Rows are points. Each copy is the shape, with its points in the same order, stretched, turned, moved and blurred by noise. Some copies are also mirrored. Which?

Shape (8 x 3):
[[-15 -28  56]
 [ -9 -90 -53]
 [  0 -42 -11]
 [ 73   6 -31]
 [ 37  17  23]
 [ 12  -3 -47]
 [ 17 -62  47]
 [ 58  22  26]]
Copy 1 (8 x 3):
[[-40  18  16]
 [ 19 -37  88]
 [ 13 -12  43]
 [ 93  27  18]
 [ 29  40 -11]
 [ 56 -21  23]
 [-16  42  44]
 [ 52  52  -9]]
Copy 1 is: only turned
Copy 2 (8 x 3):
[[ 12 -30 -41]
 [-40  46 -55]
 [ -8  25 -28]
 [ 50  87  22]
 [ 48  21  10]
 [  1  57  24]
 [ 22  -2 -64]
 [ 66  39  14]]
Copy 2 is: only turned
Copy 3:
[[ -41  -13   39]
 [ -29 -103  -10]
 [ -19  -57    1]
 [  52  -36  -27]
 [  23    2    3]
 [  -6  -38  -43]
 [  -1  -56   61]
 [  31   11    0]]
Copy 3 is: only turned

Shape, 9 rows:
[[-47 -41 -81]
 [-15   8 -13]
 [ 22 -39 -23]
 [-65 -27 -30]
 [-25 -41  18]
 [ -1  29 -49]
 [ 10 -32  60]
 [ 35   5  67]
 [ 26 -88 -31]]
Copy 1 (9 x 3):
[[ 64  31  89]
 [-13  24  17]
 [ 43 -18   6]
 [  3  18  71]
 [-12 -25  18]
 [ 13  53  16]
 [-35 -57 -31]
 [-53 -38 -58]
 [ 75 -50  15]]
Copy 1 is: mirrored
Copy 2, 9 rows:
[[  4 -44  71]
 [-18   6   9]
 [ 38  17   1]
 [-23 -60  52]
 [ -2 -39 -15]
 [-20  45  34]
 [  6  -8 -55]
 [ -6  40 -72]
 [ 68 -23   9]]
Copy 2 is: mirrored

Shape, 9 rows:
[[-11  35  13 -46]
 [ -3 -15   2  19]
 [-39 -13 -35  39]
 [-25  42 -18  21]
 [ 78 -52 -18 -46]
 [-11 -31  21  33]
 [ 43 -35   7  37]
 [-29 -17   0  39]
 [ 36  89   0  57]]
Copy 1 (9 x 4):
[[  5 -30 -58 -44]
 [ -3  -7  13   8]
 [ 32 -27  28  11]
 [ 27 -28   2 -42]
 [-19  85  -1  71]
 [-16 -18  27  17]
 [-22  40  44  33]
 [  6 -27  24   3]
 [  9  18  32 -80]]
Copy 1 is: mirrored
Copy 2:
[[-60 -23  -6  53]
 [  3  12 -22  -9]
 [ -1 -19 -46 -47]
 [-14 -43 -35  18]
 [-20  23  71 -34]
 [ 24  38 -32  -7]
 [ 49  37   6 -15]
 [ 12  12 -46 -18]
 [ 40 -44 -11  77]]
Copy 2 is: mirrored
Copy 3 (9 x 4):
[[ -17   32  -44  -36]
 [   6    0   11   33]
 [  15  -37  -24   70]
 [  39  -27  -33   -3]
 [-121   -8   41  -22]
 [  23   22   28   48]
 [   1  -15   67   17]
 [  30   -1    5   54]
 [  90  -70   17  -85]]
Copy 3 is: only turned

Shape:
[[ 52 -71   5  86 -48  -7]
 [-20  24  55  15 -10 -26]
 [ 11 -65 -97   6 -36   7]
 [ 69  12 -18  38 -41  -8]
 [  8   9  47   7  37  27]
 [ 57 -68 -75 -49  54 -37]
 [  9   3  61 -66  29  -2]
 [ 29   3  38 -20 -21   8]
 [-23  -5  33  -7  10   6]]
Copy 1, 9 rows:
[[  93 -121   31   14  -29   -2]
 [ -10   16   41  -32  -36  -13]
 [   3  -94  -34   91    3   42]
 [  58  -33   49   57   20   26]
 [  25   21    3  -20   -1  -36]
 [ -34  -23   -4  115    5  -51]
 [  12   76  -10   22  -28  -51]
 [  57   28    5   33  -13   -1]
 [   0   10   -4  -16  -28  -19]]
Copy 1 is: only turned
Copy 2:
[[ -31  -92  -57   45  -20  -54]
 [  26   31  -58   19  -30   -9]
 [ -27 -106   60  -29  -24  -29]
 [ -42  -76  -44  -19    0   23]
 [ -26   35  -31   -8   13  -11]
 [  13  -80   73   -8   48  -61]
 [  21   50   -2   48   23   -6]
 [ -17    3  -24   42   -4   18]
 [   6   21   -8   24   -8  -16]]
Copy 2 is: only turned
Copy 3, 9 rows:
[[ 80  51 -48  36 -34 -22]
 [ 41  -1  37   7  22 -15]
 [-24  15 -37  38 -85 -38]
 [ 17  72  13  17 -40 -16]
 [  5   7  15   5  17  41]
 [-84  35 -55 -56 -48 -28]
 [-13 -17  28 -60  -1  32]
 [ 15   8  27 -21 -28  22]
 [ 13 -14  15   5   4  10]]
Copy 3 is: only turned

Shape, 12 rows:
[[-43 -34  16 -10 -41   3]
 [-11  -7 -19 -22  -1  -5]
 [  4  -1   9 -22  34  19]
 [  5 -47  36  -5 -23   9]
 [ 10 -62  -5  26  59  39]
 [  9  39 -42 -54 -74  51]
 [  8 -37   7   9  19 -10]
 [-11 -22  -2 -21 -10  40]
 [ 17 -33 -28  49  16 -11]
 [-29 -13   0  11 -11  -2]
 [-12  39  10  24 -34 -26]
 [-27 -22 -28 -16  -4 -22]]
Copy 1 (12 x 6):
[[ 30  -7 -57   8 -41  36]
 [-13   7 -17  -6 -12  14]
 [ 11 -23   2 -23  41  14]
 [ 42 -14 -62  19  18  33]
 [-30 -73  -7  34  48  38]
 [  5 100   0 -29   7  75]
 [ -3 -33 -36  20  13  11]
 [  6  -1 -21  -7  10  56]
 [-32 -22 -12  67  12  17]
 [ 11 -14 -19  22 -24  30]
 [ 54  22   0  33 -25   0]
 [-34  11 -31   4 -39   1]]
Copy 1 is: only turned
Copy 2 (12 x 6):
[[ -5  -6 -48 -28  48 -36]
 [ -2  26  -7 -22  22 -11]
 [-15  -3  14   9  15  18]
 [  1 -33 -39 -26  37   3]
 [ 38 -12 -15  41  27  30]
 [-42  33 -48 -39 -34 -22]
 [ 23  -7  -2  -9  35   5]
 [-13   1 -33   2  16  -2]
 [ 62  -2  -2   0  11 -13]
 [ 13  -5 -14  -8  31 -36]
 [ 11 -22  15 -32   0 -56]
 [ 14  31 -14 -28  38 -21]]
Copy 2 is: only turned
Copy 3 (12 x 6):
[[ -25  -80   -8  -10  -13  -24]
 [  -5  -15  -18  -38   -8   15]
 [ -18    4   32  -49   -4   38]
 [ -48  -60    7    2    7   14]
 [ -86   29   30  -72   52   25]
 [  20   27  -54   40 -121   13]
 [ -36  -18    7  -31   42   20]
 [ -42   -8   -7  -25  -34   14]
 [ -47   30  -20  -22   71   -5]
 [ -12  -29   -1  -24   20  -25]
 [  36  -27    8   33   14  -40]
 [  -7  -32  -39  -48   11    6]]
Copy 3 is: only turned
Copy 4:
[[-40   2  15 -57 -17 -42]
 [-20  24  -1  -5  12 -11]
 [  9  21  22  -8  29  11]
 [-17 -38   4 -36  11 -22]
 [-23  -4  57  18  83  59]
 [-24  61 -60 -51 -66  24]
 [ -8 -17  17  15  37  -4]
 [-29  21  13 -44  10  14]
 [-34 -11   6  62  17  35]
 [-34  14  25 -15 -19 -14]
 [ -8   4  -8   7 -83 -35]
 [-35  21   5   0  16 -31]]
Copy 4 is: only turned

Shape, 11 rows:
[[ 17  28 -82  21  43  10  11 -15]
 [ -2 -14  52 -26 -17  43 -53   5]
 [ 26 -19  17 -67 -19  14 -24  20]
 [-34  42  22  16 -40  -3  38 -23]
 [ 21  36 -22  26  41 -23 -26  -7]
 [-33 -34 -13 -33   4  21 -15 -16]
 [ 16 -45  48 -33   4 -10 -29   5]
 [ -1  57 -60  24  13 -22 -25   0]
 [  8 -12  -2 -44 -14   5 -36 -51]
 [-27  49 -66  29  17 -40  -8   4]
 [ 12 -29  12  13 -53   6 -26  -6]]
Copy 1 (11 x 8):
[[ 41  79  -4 -35  69  65 -14  28]
 [ 21 -12 -36  17 -32 -55  71 -13]
 [ 15 -20 -30   2 -58  23  28  11]
 [ 26  12  23  47  42   6  -5 -40]
 [  0  60 -24 -26  28  21   8 -24]
 [  8  -6 -27  32  18   6  44  37]
 [-22  -6 -47  26 -66 -15  12   3]
 [ 10  56   8 -30  66  48  28 -14]
 [ 20  16 -28  42  10  52  65   0]
 [-10  44  10 -18  78  48  15  -2]
 [ 17  33  19  43 -23  16  32  10]]
Copy 1 is: mirrored
Copy 2, 11 rows:
[[  28  -30   83   37  -13   92   26   47]
 [ -22   37   14   -5   -7 -121   -4  -40]
 [ -34   45   32  -21   79  -93   -9   -4]
 [  53   21  -25   43  -12   18  -23  -35]
 [   3  -48   23   28  -28   24   22   76]
 [ -45   37   11    9   19  -10    3  -56]
 [ -46   16  -24  -57   35  -86  -22   -3]
 [  16  -10   43   84  -29   50   29   81]
 [ -66   -6   55   22   35  -30  -42  -29]
 [  13   -3    4   89  -36   85   37   69]
 [  -9   64   16   -4  -16  -38  -71    4]]
Copy 2 is: only turned

Shape (14 x 9):
[[-23  15 -15 -12  19   5 -12  50   8]
 [-23   0   7  96   8   6  64  44  -9]
 [ 51   9 -11   0  11 -35   8  -6 -12]
 [-14  21 -17 -14   3  12  -5  10  22]
 [ 78   1  26  43   1   7 -16  38  24]
 [-21 -17 -20  26 -42  20  25   1   2]
 [-19 -17  -9  15  19  18   2  31 -13]
 [-24   0 -17  63  -3   8  22  26  11]
 [ 14  57 -18  -9  -2   2 121  16  -3]
 [-23   0  -4  -6  17  21   0  99  -3]
 [ -9 -26  90  18 -10  22 -17  -2 -16]
 [-19 -30  25  -4 -20 -11 -10  13  26]
 [ 15 -34  34   9   7  21  10   1  29]
 [ -5  -2 -12 -10 -15 -16 -15  -3  15]]
Copy 1, 14 rows:
[[ 28  13  -8  -7  61   2 -37 -36   0]
 [-47  44 -17 -70  38   3 -19  -6 -85]
 [ 11  30  11  48  16  60 -12  44  24]
 [ 17   4  -8  -5  23  -4 -32 -18  -4]
 [-23  -8  80 -31  45  73 -42  36  31]
 [-18  25 -35 -56  -9  11   5 -15 -20]
 [  8  13  -6 -10  43  13   9 -28  -4]
 [-34  22 -42 -53  24   5 -14 -14 -48]
 [ -1  83  -5  24 -22   5 -74 -17 -82]
 [ 33  33  14 -41  92  25 -49 -66  -7]
 [ 11  -7  85 -60  36 -13   8  56  31]
 [ 36  -8  11 -54  31  18  -2  27   1]
 [ 15 -27  50 -23  10  25   7  17  -7]
 [ 19   1 -22  -9  16  19 -10  19  11]]
Copy 1 is: mirrored
Copy 2, 14 rows:
[[-12 -42  -7 -60 -37 -14 -13  -7  31]
 [ 54 -93  54 -14 -31  22 -17 -40 -42]
 [ 36   2 -17  29 -12  46 -27 -21  51]
 [-19 -11 -10 -49  16   2  -6  -6  23]
 [ 62  12 -30  13 -44  60 -23  40 -36]
 [ -9 -40 -14 -31  11   7   2 -53 -25]
 [ -6 -52   5  -9 -50 -21 -25 -19   2]
 [ 20 -48  17 -43 -10   4 -17 -41 -31]
 [  9 -89  43  -2  57  95 -14 -27  59]
 [ -1 -93 -19 -63 -81  -6 -19   2  12]
 [  6 -10  14  56 -43 -34  48  58 -38]
 [  3 -19 -32 -22   4 -24  26  14  12]
 [ 18 -14 -14  31   9  -6 -15  32  -4]
 [ -6  -3 -29 -30  12  -2   6 -17  28]]
Copy 2 is: only turned
Copy 3, 14 rows:
[[-24  25  -7  27   6  -1 -39  11  -8]
 [-49  55  52  62 -14   9  69  46  19]
 [-29 -34  21  11   0  43  24  12 -16]
 [  7  13   4   5  -3  -5 -26   3  -9]
 [-79   6 -21 -12 -15  46  53 -12  11]
 [ 24  19  30  20  28 -12  26  27  11]
 [-19  17  -7  55  -1  -7   4  27  12]
 [ -7  46  21  39  -2   6  41  34   0]
 [-42   6 113  11 -24  26 -11   9  37]
 [-67  43 -10  40  19   5 -41   9  26]
 [-47 -10  -9  20  16 -51  19  -7  -3]
 [ -6  13   1  25  44 -20 -11 -24 -15]
 [-19   0  -5  32  -8 -17  14 -31  16]
 [ 13   0   7   9  26   2  -8   1 -25]]
Copy 3 is: mirrored
Copy 4 (14 x 9):
[[ 18 -16 -17 -13  13  18  22  42  18]
 [ -5 -36  25 -16 -16  67  39 -53  -5]
 [-22   7  37  30  37   2 -28  16  -7]
 [  7   5 -29  21   9  13   3  21   8]
 [  8 -61  14  21  29   4 -65 -16  -1]
 [ -4  11  -2  24  -4  21   3 -42  39]
 [ -1 -18   8 -14 -12  15  15  11  30]
 [  4  -9   2  -4 -15  55   9 -26  16]
 [-28 -36 -16  61  64  40  69 -19 -35]
 [ 27 -58 -10 -41  22  19  49  34  36]
 [ 28  -8  19 -24 -27 -61 -11 -61 -15]
 [  5  12 -11 -26  12 -24 -18 -25  13]
 [-18 -24 -16  -9   3 -31 -27 -35  -1]
 [  4  31  -4  13  16   0 -20   6  15]]
Copy 4 is: only turned

Shape (14 x 9):
[[  6  57  40 -33 -20  19  25  20 -25]
 [ -2 -25 -17  11  12  -5 -33 -37  32]
 [ 43 -40 -20 -28  54  -6 -62  42 -22]
 [-47   0  -3 -25 -41  43  13  47   5]
 [-38  27  50   2 -68   5  29   1 -21]
 [ 59 -63 -37 -11  93 -29  43  24 -26]
 [-47  53 -28  31 -33 -37  26  -9   2]
 [ 14 -30   6  -7  -2 -29 -46  31  66]
 [ 30 -69   9 -32  61 -22 -34  22 -68]
 [ 57 -46 -27  -5 -48  41 -88  -3  59]
 [-19  23  51  38 -33  57 -30  27  24]
 [ 38 -64 -17   8  55 -27  30  35 -56]
 [-27  13  31 -26  -7  93 -35  20   3]
 [ -6 -48 -14 -12  15 -11 -11 -46  70]]
Copy 1 (14 x 9):
[[ 16  56  42  -8  42  -9  41 -29 -21]
 [ 37 -21   7 -28  12   5 -26  23  -1]
 [ -3 -64  -1  34 -52  61  25 -10  -7]
 [-15 100  20  -3 -15 -14  17   3  35]
 [  2 101  66 -29  30 -53 -14 -19 -35]
 [  1 -94 -52  27 -47 -41  74  13 -11]
 [ 70  73  34  13  28 -42 -39  -9 -17]
 [  0   8 -13  27   0  43 -26  37 -22]
 [-32 -84  12  24 -51  -6   7 -49 -29]
 [ 27  15  -9 -64 -44 120  -4  62 -48]
 [  0  65 100 -14  19  11  26  47  30]
 [-11 -62  -3  22 -67 -51  51  -5 -32]
 [-14  45  65 -22  11  19  39   3  65]
 [ 15 -18 -37 -30  28 -14 -38  40   4]]
Copy 1 is: only turned
Copy 2:
[[  35   38   40  -34  -21  -26   22  -15  -11]
 [  -5  -80  -19  -10   -1   -9   -4   16   36]
 [  84  -45  -21  -13    4   19   10   -8   86]
 [  18   51   30  -40   40  -46   28   35   50]
 [ -25   21   81  -32    6  -48   -1  -22   -6]
 [  48  -35  -62   96   10   15   52  -26   63]
 [ -36    0    3   17    2  -59  -51  -18   -4]
 [ -16  -36   -1  -35  -18   17    2    9   88]
 [  92  -61   -5   28   20   -7   41  -55   73]
 [  23  -86   37  -66  -39   22   -9  100   76]
 [  -9   22   63  -85   10   52  -16   19   -3]
 [  57  -24  -12   91   24   11   25  -37   56]
 [  38   16   41 -103   27   10   39   34   13]
 [ -46  -82  -41   -6   -1  -41   41   16   60]]
Copy 2 is: only turned

Shape:
[[-15 -36  -1   4  -2 -13 -11  27  36 -10 -47]
 [ 12  16 -62   6  64 -67  17  24 -12 -30  -5]
 [ -2  30 -61  16  43  13   4  -2 -80  37  -2]
 [-14  17 -52 -71  46  -6  23   4 -50  20  32]
 [-30 -52  80  26  -9   1 -29 -21  22  -3 -15]
 [ 20 -42 -30 -13 -25   9  37 -18 -17  13  53]
 [  0 -12 -16 -40   7  23  33 -26 -34  13  13]
 [-13   8 -35   6  16 -54 -49  85  13 -43 -18]
 [-20  -3 -18  23  -7 -65 -19  32  26 -30  31]
 [ 23   4  -7 -56  -7  20  32 -44 -10 -24  40]
 [ 57  11  25 -53 -21  26  50 -20  10  22  57]
 [ 24 -72  42  -8  38  11 -20  -6 -17   8  10]
 [  8 -54  31  -8  22  62 -38 -52  30  15  14]
 [ -4 -20   1  23  19 -16  -4  56   8 -81  13]
 [ 11 -64  34  31 -20  -9 -71 -31 -21 -13 -34]]
Copy 1:
[[-26   5  33 -15 -26 -15  -4  49   0 -25 -24]
 [-21 -25 -35  53  27 -14 -52  46  12 -15  48]
 [ -5 -63 -59  36 -31  11  -8 -28  10 -17  44]
 [ 20 -68 -65  55   4 -42  13  12 -22   4  37]
 [  2   9  40 -70 -38  -9  -8  13   7  45 -41]
 [ 34   6 -38  36 -43   8  12  12 -43  21 -14]
 [ 23 -31 -27  48 -21 -23  27  -9 -18  21  -7]
 [-16 -16  14 -40  18 -10 -41  70 -25 -58  36]
 [-12  17 -20 -35   0 -14 -48  57 -37  -4  30]
 [ 53  -5 -35  47  21 -40  27 -16 -26  27  -9]
 [ 50  20 -23  46   5  -8  79   3 -35  41  11]
 [ 43 -37  15 -19 -32  21  -5  32  24  34 -22]
 [ 31 -15 -19 -37 -33   1  30   2  35  21 -64]
 [-13  10  23 -26  52  36 -46  44 -44  12 -22]
 [ 55 -18  48 -60 -73 -15 -43  -7  39 -16 -13]]
Copy 1 is: mirrored
Copy 2 (15 x 11):
[[ -7   4  13 -31  -5  -4 -50   9 -16  16  -8]
 [ 53  -3  54  25  51  27  -7 -22 -25  96  72]
 [ -7  35  13  77  78  15  50  -7   8  66  51]
 [-31 -38  55  77  24   5  60  -6   3  45  30]
 [-25  38   2 -10 -18 -18 -35 -33 -44 -81 -37]
 [ -5   1  19  25 -68 -55  62  10  21  10   2]
 [-37  -3  38  32 -20 -16  58  -3   4   7  -9]
 [ 40 -26 -10 -15  48  35 -74 -27 -15  55  47]
 [ 54  -2  23   6   4 -20 -36 -19  -9  -3  49]
 [-23 -14  45  -8 -62 -18  80 -31  11 -18  12]
 [ -1 -26  17 -11 -78 -35 121   4 -30 -37  10]
 [-41  -1 -16  19 -39  18   9 -40 -71   6 -24]
 [-71  47   0 -15 -92  12   2 -16 -23 -50   1]
 [ 56 -17 -15 -10  -8  47 -44 -60  -7  25   2]
 [-48  50 -18 -35  -7 -30 -29 -60 -42 -19 -12]]
Copy 2 is: only turned
Copy 3 (15 x 11):
[[  5  32  29   0  26   5 -22  43  29 -11   1]
 [-33  15 -21  38  83  83 -25 -28 -11  36   8]
 [-82 -22 -73 -40  12  70 -19   4 -36  -2 -74]
 [-79  19 -53 -46  18  50  56 -46  -6   8  -3]
 [ -8 -36  45   6   8 -44  22  58   2 -18 -14]
 [ 16 -23 -92 -37  20   2  34  27  35 -19   0]
 [-31  -7 -62 -32   6   9  56  23  -2 -11 -18]
 [  5  49  51 -19  68  45 -59 -37 -13   7  20]
 [  4   6  13   8  44   4 -33 -19  -6  24  44]
 [ 28  -2 -63 -33   1   2  73  10 -12   0   9]
 [ 41  12 -61   9 -10 -18  67 -28  35 -25 -17]
 [-11 -51  15 -12  65  -1  64  15  36 -13 -30]
 [ 11 -56   8 -35 -22 -22  76  56  44  29 -58]
 [ 24  -8  31   7  64  63  -9   7 -19 -12  46]
 [  9 -39  24 -41  51 -48  -7  59 -27  -9 -42]]
Copy 3 is: mirrored
